Every row gives one point. Examples show where two turns around zero, p and q, send a point. Where does a point land after both, in the order given? Backwards means that the second turn is done in reverse. Each puzzle has new turns, and all numbers are rounded.
(in the rows, 128 means zero)

Turn p:
[ 97  88 115] => [116  79 140]
[147 183 157] => [120 192 119]
[144 121 136] => [142 134 140]
[125 120 105] => [135 109 115]
Turn q:
[103 161  85] => [138 149  73]
[126 130 175] => [ 98 141 162]
[155 117 145] => [138 123 160]
[128 104 107] => [139 100 117]
Where do these land?
p, then q: [116  88  98] => [131  80 145]
q, then p: [107 134 109] => [133 111 105]
p, then q: [149 169 132] => [149 164 107]
q, then p: [140 121 173] => [ 96 146 157]

Turn p:
[111 139 147 172] => [113 105 154 164]
[101  98 174 148] => [ 84 104 167 118]
[160 127  90 111] => [166 131  94 114]
[138 142 139 118] => [138 145 140 127]
[129 134  89  91] => [138 155  84 117]
Turn q:
[172 138 157 159] => [170  97 155 147]
[106 151 156 147] => [132 152 154 158]
[107 131 150 132] => [118 144 150 138]
[111 129 102 129] => [113 137 103 134]
[159 146 113  96] => [160 131 108  95]
[113  72  90 105] => [ 74 106  98  96]
Where do these land?
q, then p: [108 108 145 147] => [ 98 116 146 138]
q, then p: [ 92 115 146 150] => [ 97 119 149 155]
q, then p: [185 132 121  96] => [161 142 113  75]
q, then p: [140 136 111 142] => [141 109 115 128]
p, then q backwards: [144 175 157 102] => [106 174 164 118]
q, then p: [ 99 103  88 131] => [ 96 124  87 148]

Turn p:
[133 109 108 141 162 120 121 120] => [133 115 114 150 161 117 140 119]
[ 92 104 107 129 109  91 123 136] => [117  85  98 101 131 115 121 145]
[150 122 155 106 135 176 143 121] => [143 150 169 125 122 150 144  93]
[131 115 144 155 153  98 157 133] => [119 100 144 158 125  97 149 139]
[140 165 134  90 122 199 117 135] => [130 192 151 107 129 181 127 110]
[121 128 108 162 138 115 174 102] => [ 94 113 107 160 110 104 150 108]
[115  99 110 126  91  84 108 138] => [146  87  93  99 120 116 111 152]
[137 145 152 133 115 164  99 113] => [138 152 147 136 123 154  90 112]
[104 131 137 127 152  92 136 116] => [105 117 134 126 143  86 126 135]
[143 132 110 115 105  81 112 134] => [153 128  95 111 118 102 120 158]
[141 158 143 124 127 188 117 160] => [128 168 158 133 128 187 128 136]
Turn q:
[ 92 153 106 163 173 142 115 102] => [112 143 135 159 191 149 102 115]
[156 115 126 113 114 106 149 109] => [136 115 113 122 106 103 142  99]
[141  98 146 132 109 161 145 102] => [147 115 155 133  95 149 129  96]
[157 109 167 102 162 162 131 111] => [172  79 158 107 134 137 118 116]
[114 157 119 142  94 117 107 157] => [118 174 113 133 116 125 125 164]
[148 160 115 139 110 103 132 164] => [137 158  99 132 127 108 158 157]
[143 111 101 122 165 146 112 113] => [134  86 114 150 148 143 112 122]
[ 97 139 114  93 105 100 137 133] => [ 92 145 100  91 118 120 125 125]
[ 86 120 152 168 120 151 150 164] => [105 157 180 130 129 160 158 148]
[147 117 135 105 129  92 102 125] => [128 106 115 121 116  86 111 138]
Where do these land?
p, then q: [144 101 107 126 110  95 149 135] => [115 113 103 134  98 120 162 116]
q, then p: [104 124 225 134 132 117 141 119] => [149 146 201  99 115  79 103 143]
p, then q: [135 109 132 121 153 107 123 133] => [129 106 134 129 139 105 148 128]
p, then q backwards: [130 124 108 123 140 117 111  99] => [138 151 115 122 140 110 127 105]
p, then q: [143 184 108 112 136 137 144 144] => [133 177 108 107 155 144 147 136]
q, then p: [131 101 106 114 119  96  87 137] => [126  86  95 112 135 137 115 158]
p, then q backwards: [127 137 111 148 139 172  92 131] => [106 149  97 144 141 167 120 113]
p, then q: [128 144 111 119  98 222 139 110] => [165 163 125 119 127 191  82  83]
p, then q: [103 134 105 127 129 119 135 134] => [ 99 124 117 119 137 142 131 129]
q, then p: [119 129 155 127 162 113 134 142] => [129 119 160 120 146 105 145 138]
p, then q: [143 120 141 157  89 113 154 124] => [119 145 130 147  74 123 135 128]

Turn p:
[144 191 110 135 143 107 119 142 105 118 124] => [120 191 141 114 123 103 123 120 117 138 157]
[ 89 119 107 104 104 137 126 146  94 123 108] => [ 81 134  99 126 108 135 127 152 109 111 108]
[ 97 105 128 118  80 131 126 116 109 107 125] => [ 93  94 110 142 105 112 117 133 114 103 113]
[145 119 159 127 128 111 149 119 157 127 105] => [150 111 156 136 140 107 145 137 139 141 103]
[101 113 108 127 136 140 136  89  99 110 113] => [ 95 125 111 142 145 129 151 104 113  93 118]
[170 136 123 118 143 146 101 138 100 125 109] => [152 172 139 133 131 141 110 136 108  99 124]
[207 133 119 129 145 126 182 133 189 112 113] => [213 147 149 148 110 106 186 128 157 145 120]
[125 143 137 105 128 138 121 119 143 119 151] => [131 122 136 104 110 130 119 106 145 121 124]
[ 93 114 126 126 132 112 114 138 130 196 142] => [115 106 101  98 155 159 110 138 111 174 125]
[160 136 105 141 122 110 126 122 122 149 123] => [154 145 116 137 134 115 127 123  99 146 137]
[105 116 169 146 115 174 137 133 159 141 148] => [120  81 157 142 110 172 121 123 154 144 128]
[112 144 104 147 148 111 102 130 156 120 130] => [121 150 107 132 146 118 114 110 163 148 138]
[115  96 169 144 141 121 123 137 101 117 174] => [118  85 143 112 149 138 113 150 136 100 172]
Turn q:
[170 120 141 160 112  85 115 150 126 183 104] => [168 113 124 150 130  65 122 127  94 170 114]
[114 124 145 110 120 107 131 139 114 114 143] => [118 119 127 104 121 119 136 147 118 117 151]
[120 127 137 114 113 146 101 131 149 106 124] => [117 132 132 127 112 130  93 134 154 119 141]
[126 113  69 132 158 137 105 154 129 106 130] => [111 129  83 173 160 150 119 136 136 113 140]
[151 134 154 103 146 123 105 145 138 121 107] => [127 135 143 124 152  94 104 153 148 123 127]
[146 118 102 108 126 144 111  94 128 107 103] => [135 126 114 120 152 136 104  92 162 112 128]
[105 119 123 134 134 112 153 153 129 176 127] => [120 115 111 128 121 128 145 150  95 161  97]
[112 192  91 120 124 137 113 158 116 119 118] => [127 194  83 134 119 126 129 145 132 105 122]
[129 120 148 167 130 120 147  31 137 113 126] => [115 110 182 121 120 132 151  39 132 121 122]
[131 119 144 119 122 129 163 154 138 113 140] => [134 104 137 124 113 133 148 163 139 117 127]
[113 142 134 135 122 141 157 121 120 172 188] => [134 145 143 115 106 166 170 137 105 175 136]
[120 108 150 134 131 155 135 106 111 105 125] => [129 114 159 117 131 155 115 115 122 102 130]
Where do these land?
p, then q: [109 125 131 122 135 107  96 101 115 116 146] => [ 87 127 120 121 152 126 121 112 136 122 151]
q, then p: [143 109 167 105 138 178 109 117 156 191 150] => [150 125 164 107 145 188  83 140 115 168  97]
q, then p: [160 129 170 115 137 116 156 104 121 126  77] => [150 129 156 115 163  88 137 150 139 107  85]
p, then q: [161 106 116  82 103 152 145 110 152 150 118] => [188 105 113 118 140 119 111 106 143 108 103]
q, then p: [142 137 123 145 144 109 151 101 143 145 105] => [126 123 140 141 159 108 158 122 115 141 105]
q, then p: [153 161 122  96 114 139 133 129 131 164 123] => [160 161 133 109 117 126 132 126 119 162 104]
q, then p: [109 128 116 134 149 122 131 144  85 106 146] => [106 142 127 121 115 139 150 131 132  94 163]
q, then p: [103 116  86 150 139 122 122 152 111 110 121] => [102 146  97 158 128 134 139 120 129 106 158]
p, then q: [100 126 123 173 122 123 123 127  89  86 144] => [ 82 125 129 147 103 148 150 126 105 118 170]
q, then p: [140 154 128 103 111 172 131 123 177 144  91] => [148 151 138 150 118 120 100 120 148 170  72]
p, then q: [130 124 119 175 111  98 105 154 108 106 127] => [107 144 114 167 118 115 143 140  98 141 167]
q, then p: [148 124 145 108 154 139 109 137 157 125 153] => [133 117 143 112 138 151 115 138 162 160 139]
p, then q: [118 136 120 152 114 120 147 140 134 109 158] => [121 110 121 131 101 137 149 128 126 154 150]
q, then p backwards: [ 78 117 127 131 122  93 133 154 111 114 133] => [104 114 112 115  97 121 145 133  79 125 140]
